Each row of a before or after table is a point. The points were changed in one or more steps. Then noise was added and the rows were shuffled. The steps act on how far a point lies along the listed directions, d1 being the first. Name the steps. A step turns or swaps two directions, mirrors them in a line or flattens them onto one, adds a multiple of one to another, or multiplies one. Angles are multiples of 10 degrees, from the lower direction toward the higher: turns from -170 to 170, lines from 10 to 170 but not 90. Use the fewest steps. Two steps may share a direction if one is a turn and the other turns, adds or multiplies; they go together, in the order done. Otherwise the lowest direction goes first.
In the rows, 100 means zero.

Directions:
(1): 53 99
(2): 99 147
Before, 8 rows:
89 90

105 126

86 83

112 76

96 129

118 124

112 84

101 86
After, 8 rows:
101 177

106 172

101 59

96 49

104 52

104 28

96 70

98 187
Steps: multiply d1 by 0.4; multiply d2 by 3

Directions:
(1): 84 141 138
(2): 79 132 56
(3): 48 74 106
Before, 13 rows:
144 109 74

156 144 86

74 39 102

155 98 54

135 94 62

148 72 50

171 109 115

118 104 5

133 67 94

56 88 124

167 173 87

82 145 76

106 128 125
After (13 x 3):
99 124 99

83 144 100

142 69 96

88 45 103

129 91 98

119 101 97

129 65 97

143 161 93

133 103 97

137 134 96

66 94 103

146 91 96

152 100 95
Steps: flatten d1 and d2 onto the line at 40 degrees; multiply d3 by 0.7

Directions:
(1): 94 58 117 51
(2): 60 101 48 86
(3): 90 152 119 64
(4): 152 106 66 76
Before (14 x 4):
85 54 58 72

68 112 108 107

115 120 41 75

67 105 110 126

68 75 82 120

121 90 19 98

106 66 165 83

109 95 93 76

157 61 125 56

182 109 150 115

147 122 68 84

131 81 101 40

164 48 77 140

114 19 60 68
After, 14 rows:
71 94 28 92

81 102 124 115

150 87 81 65

101 96 87 85

141 86 142 95

116 108 43 74

196 112 91 88

60 80 74 89

87 102 133 120

114 94 70 62

71 89 113 119

141 84 59 101

83 68 60 85

71 102 39 85
Steps: multiply d1 by 0.4; turn d2 and d4 by -40 degrees; multiply d3 by 0.4

Directions:
(1): 99 66 42 127 111 63
(2): 47 96 124 157 102 110
(3): 104 121 63 117 41 134
Before (8 x 6):
133 104 50 83 98 103

111 87 101 86 112 101

137 109 120 52 107 62

66 112 164 96 125 116

155 121 125 10 71 119

94 58 80 102 156 66

142 70 61 54 141 63

106 62 112 122 165 58
After, 8 rows:
132 96 46 86 110 94

126 127 97 58 70 152

137 114 39 79 52 131

99 94 91 107 88 118

98 117 65 128 42 90

130 139 127 89 61 154

69 64 32 168 64 83

48 115 136 134 95 128
Steps: turn d2 and d3 by -140 degrees; turn d1 and d2 by -110 degrees

Directions:
(1): 73 87 138 39 56 126 116 104
(2): 144 92 91 96 82 131 94 25
(3): 88 148 102 127 111 163 141 106
(4): 107 52 148 108 152 99 138 88
Before (10 x 8):
88 129 116 107 63 152 100 73

80 81 127 66 72 99 118 109

149 116 27 137 81 100 52 73

158 108 60 117 95 101 74 51

101 94 83 92 72 21 45 169

108 122 91 131 85 79 88 133

112 98 73 73 48 56 55 84

66 147 99 102 64 176 111 98

71 150 77 70 37 117 76 123

120 158 80 108 68 164 104 60
After:
65 112 116 45 57 109 108 154

88 139 104 127 90 182 121 72

58 121 88 67 50 110 96 182

134 128 46 129 77 37 27 132

106 123 92 135 89 83 97 139

91 121 126 109 74 152 109 76

80 146 119 78 66 169 133 108

108 160 57 117 61 142 87 72

101 117 72 69 42 71 63 103

129 86 90 109 90 103 99 55
Steps: swap d1 and d2; turn d3 and d4 by 20 degrees

Directions:
(1): 87 96 89 173 113 77 141 141 120
(2): 86 159 91 86 76 51 103 78 151
(3): 73 135 112 117 158 150 109 60 116
(4): 45 89 170 98 104 63 97 96 74
Before, 10 rows:
92 103 115 104 99 89 101 96 97

132 98 85 93 107 124 93 101 79

111 87 81 93 101 114 94 101 82

103 116 97 69 90 104 88 91 95

138 78 81 98 118 163 96 105 73

90 111 112 109 102 96 104 95 103

103 115 86 90 95 91 100 94 116

90 94 107 121 124 106 105 108 89

83 111 103 119 119 105 94 105 102

78 108 109 116 134 115 102 100 92
After:
95 88 118 87 107 101 86 98 74

148 96 51 123 142 196 110 99 96

109 102 71 110 125 137 104 91 95

94 99 118 97 82 75 97 106 93

95 116 87 122 102 91 118 119 111

136 112 65 120 129 146 108 99 97

113 108 74 100 85 81 105 109 120

89 84 113 92 95 81 89 117 74

95 94 106 92 87 84 79 114 86

84 98 128 101 95 78 99 98 90
Steps: add 1 times d2 to d3; turn d1 and d3 by -160 degrees; multiply d4 by 2

Directions:
(1): 132 129 108 112 81 175 116 107 60 148 99 135
(2): 112 116 139 103 45 55 68 72 131 146 69 125
(3): 50 62 145 83 41 134 91 105 100 87 146 88
(4): 148 82 93 140 91 145 69 102 168 61 97 102
(5): 120 38 38 63 63 93 133 115 115 128 93 116
Before (8 x 12):
139 127 87 135 128 91 96 90 95 133 70 109

83 111 137 117 92 123 86 74 117 100 100 85

75 129 120 110 105 146 105 101 77 61 125 88

106 97 113 94 71 99 126 103 49 144 134 125

83 140 134 126 103 149 66 70 93 115 114 101

114 118 160 121 95 137 81 110 87 93 110 98

109 42 46 43 44 77 127 109 105 131 100 125

50 114 121 94 149 5 86 86 88 79 91 74
After (8 x 12):
86 102 106 117 120 138 103 84 114 78 105 82

95 151 134 130 100 105 78 81 116 70 97 98

157 98 72 124 121 78 113 103 104 104 114 116

111 100 142 117 114 125 81 119 95 60 106 78

65 94 99 95 115 84 124 100 41 125 114 83

103 132 94 122 168 83 101 100 73 97 89 103

78 120 107 120 136 138 74 84 107 75 122 75

143 50 32 62 59 84 126 103 126 128 77 132
Steps: multiply d1 by 0; mirror d2 and d5 in the line at 80 degrees; swap d3 and d4

Directions:
(1): 76 114 70 93 134 87 34 48 79 87 58 104 132 53
(2): 94 134 120 91 91 45 107 86 147 113 112 188 119 102
(3): 50 106 143 96 108 76 133 39 102 84 103 52 129 151
Before, 13 rows:
65 83 103 107 100 99 119 67 97 104 93 67 110 130

126 113 64 89 124 100 47 83 91 127 79 174 102 29

68 114 137 95 87 78 129 91 122 106 120 86 102 142

60 106 163 91 90 73 152 62 104 87 127 78 121 167

79 81 121 106 97 84 125 75 96 99 94 15 98 142

116 116 66 106 117 112 54 107 71 87 78 148 90 61

110 96 121 109 77 92 119 120 123 105 123 133 77 138

82 111 119 92 69 108 139 92 120 101 136 91 101 160

113 118 67 94 83 68 65 124 103 103 84 174 104 76

100 111 109 95 86 62 106 95 134 113 126 179 118 106

136 102 74 106 90 108 84 124 115 97 112 152 87 77

70 89 127 97 122 103 139 99 81 84 125 37 109 143

98 69 100 106 107 142 104 60 63 98 96 9 89 122
After:
139 70 71 106 94 161 81 162 49 98 97 71 66 78

120 103 58 102 96 93 56 112 97 104 98 161 106 55

105 134 126 85 100 54 114 69 138 132 117 195 118 99

112 88 70 98 98 135 69 135 79 103 94 70 72 76

96 91 72 105 114 118 40 86 79 92 73 105 95 78

91 115 96 94 110 77 75 55 116 84 95 141 126 86

80 136 128 105 102 65 118 76 113 93 108 166 109 130

118 59 94 112 89 124 115 125 85 109 96 14 65 117

107 64 84 115 84 132 118 125 92 113 103 74 83 116

93 134 85 88 86 50 75 102 112 102 84 184 120 94

108 90 60 94 94 156 67 108 75 91 95 67 86 92

103 72 125 107 84 130 146 84 87 110 120 25 76 149

103 74 93 99 116 129 116 143 56 92 120 35 84 110
Steps: turn d2 and d3 by -120 degrees; turn d1 and d2 by 140 degrees

Directions:
(1): 101 66 147 54 94 75 90 118 124 48 59 168 117 107 140 116 127 134
(2): 105 102 95 63 122 108 117 9 126 132 100 123 114 87 155 122 82 43
(3): 129 75 28 125 90 69 19 100 106 104 79 102 59 104 152 81 104 96
(4): 65 49 117 106 74 111 85 71 126 77 125 55 154 97 123 26 70 122
(5): 118 113 154 122 19 113 99 107 125 157 133 112 62 63 134 104 113 119
Before (10 x 18):
53 59 114 91 83 86 106 132 105 71 88 64 133 94 99 93 107 142

96 101 150 139 14 96 85 95 117 140 149 69 86 56 141 66 99 126

105 97 107 65 125 114 117 83 109 90 97 140 124 93 122 139 103 74

132 123 138 134 36 93 90 158 105 132 96 140 38 84 112 109 133 149

143 154 115 115 44 108 117 67 108 168 122 149 38 51 110 143 118 63

98 130 111 87 108 112 131 131 78 71 85 96 102 107 58 123 122 100

118 89 61 110 72 111 66 49 123 129 108 81 84 98 151 89 79 91

97 77 99 110 45 124 75 59 128 148 145 62 96 69 166 69 72 86

106 98 103 94 77 87 108 127 90 72 98 105 95 109 91 97 92 100

74 102 137 106 63 127 131 48 115 167 173 59 106 62 103 85 73 83
After, 10 rows:
75 94 122 88 94 118 123 99 98 60 104 65 144 102 80 74 100 104

139 136 82 104 74 111 91 105 90 170 118 111 25 80 130 154 106 68

140 122 52 122 80 105 69 105 97 136 87 101 44 104 115 132 103 94

67 78 102 57 104 88 127 58 126 100 80 98 131 85 141 139 98 87

101 73 152 122 17 108 82 99 143 121 119 107 95 70 160 46 101 151

96 86 106 85 76 91 109 92 104 78 102 105 111 100 112 89 77 88

117 135 139 118 43 93 101 64 114 170 136 109 63 51 151 124 101 81

117 121 133 162 7 108 87 152 89 117 138 101 49 64 60 78 124 140

109 146 123 110 83 115 139 99 87 183 148 99 51 63 71 147 101 76

107 100 109 92 114 104 101 159 85 69 100 128 111 108 75 126 121 118
Steps: turn d2 and d4 by -120 degrees

Directions:
(1): 124 127 152 154 109 88 140 81 138 159 93 114 125 74 74 72 77 57 47 122
(2): 81 148 114 109 113 31 92 83 94 61 148 143 153 87 58 139 114 108 116 59
Before, 8 rows:
101 110 54 87 90 72 82 76 84 73 110 105 102 95 96 146 102 113 153 97

76 93 94 69 92 83 68 116 79 48 102 107 103 112 107 124 104 109 131 81

116 68 95 85 89 104 83 116 106 107 103 53 78 117 118 73 79 109 102 109

71 140 85 107 119 19 75 76 79 38 170 136 131 102 72 141 137 121 112 59

53 162 114 85 119 11 81 94 72 40 125 155 173 81 52 158 135 135 133 31

107 69 90 85 109 126 119 118 104 105 75 78 69 99 110 78 87 89 83 106

140 62 121 144 99 173 137 99 128 176 55 68 77 86 128 23 84 62 61 170

111 142 133 120 112 52 106 72 129 108 114 137 143 55 52 101 95 79 80 97
After, 8 rows:
134 95 84 118 88 115 121 75 116 142 69 81 83 88 108 97 75 75 101 145

121 129 173 158 112 102 157 91 139 196 36 107 133 61 81 50 78 55 25 132

88 80 72 64 107 100 99 120 86 62 101 91 80 106 102 105 102 112 113 78

105 72 85 75 90 89 70 117 97 80 113 61 83 121 114 88 87 123 119 97

66 98 54 67 105 71 53 99 53 8 154 121 123 111 99 144 148 153 177 59

128 110 138 170 117 97 138 72 137 170 96 97 95 86 94 49 87 56 19 145

109 76 122 105 89 127 101 113 117 123 60 87 82 105 119 74 79 74 79 129

111 142 133 118 111 53 104 70 129 104 115 141 146 53 49 100 94 78 82 98
Steps: swap d1 and d2

Directions:
(1): 127 94 60 115 73 118 140 115 91 141 118 80 48 100 104 48 98 129 44 93 75
 125 160 31
(2): 70 72 62 80 93 91 95 59 188 130 28 104 67 86 92 131 139 146 99 139 117
 110 101 98
(3): 78 69 92 115 125 129 135 99 58 76 95 89 134 84 145 66 96 170 141 148 136
 96 158 143
(4): 82 131 149 122 128 68 163 141 82 155 31 128 109 105 76 86 80 128 98 104
 89 44 74 78
(5): 72 104 90 73 142 70 153 154 132 85 131 35 82 96 108 126 149 82 167 76 72
 94 119 80
Before, 9 rows:
118 109 66 109 77 109 91 83 100 132 109 109 83 121 100 75 95 115 75 98
 92 125 138 70

147 111 83 91 103 98 90 126 106 125 143 79 60 103 89 101 102 15 76 61 59
 136 91 71

79 86 76 93 120 111 132 84 130 116 55 79 97 95 116 97 126 162 122 138
 125 91 151 132

114 128 137 91 89 88 50 58 105 100 75 164 118 106 81 120 69 69 77 88 109
 91 32 121

103 109 79 68 110 67 69 127 161 68 144 74 76 107 86 160 142 24 120 79 84
 128 60 112

110 92 101 91 102 81 86 73 126 126 85 106 66 99 93 104 110 108 84 96 120
 105 104 79

141 131 111 107 105 116 91 108 27 76 170 105 129 99 116 61 84 43 90 86
 84 96 104 124

92 90 89 99 118 97 90 79 94 67 110 96 100 91 112 114 116 70 119 107 111
 113 98 124

114 131 148 135 91 108 100 128 32 112 105 104 127 121 101 70 53 87 78 76
 110 74 100 93
After (9 x 24):
141 140 94 85 81 93 60 81 115 122 115 126 81 104 75 102 104 19 45 78 66
 97 56 87

108 118 98 85 80 89 73 118 127 92 134 62 71 116 84 129 116 39 92 42 82
 104 87 61

104 77 99 100 116 91 102 77 105 108 96 98 79 92 112 95 108 130 105 114
 131 115 133 96

100 99 109 118 109 94 95 72 76 92 79 126 108 93 95 95 86 79 93 115 113
 94 72 125

83 105 110 118 114 77 99 91 138 142 4 167 106 98 78 125 94 138 73 154
 132 87 49 131

115 106 69 105 77 115 94 83 100 131 113 96 81 122 107 75 97 118 81 100
 91 130 148 72

87 92 75 59 97 95 52 42 159 63 99 103 99 86 115 149 130 90 137 108 117
 127 81 138

124 92 78 98 101 96 95 81 148 180 37 120 53 91 74 98 103 93 54 117 89
 121 87 76

102 112 118 110 130 124 140 123 37 85 115 83 137 107 131 63 87 123 125
 107 116 77 149 134
Steps: turn d2 and d3 by 80 degrees; swap d4 and d5
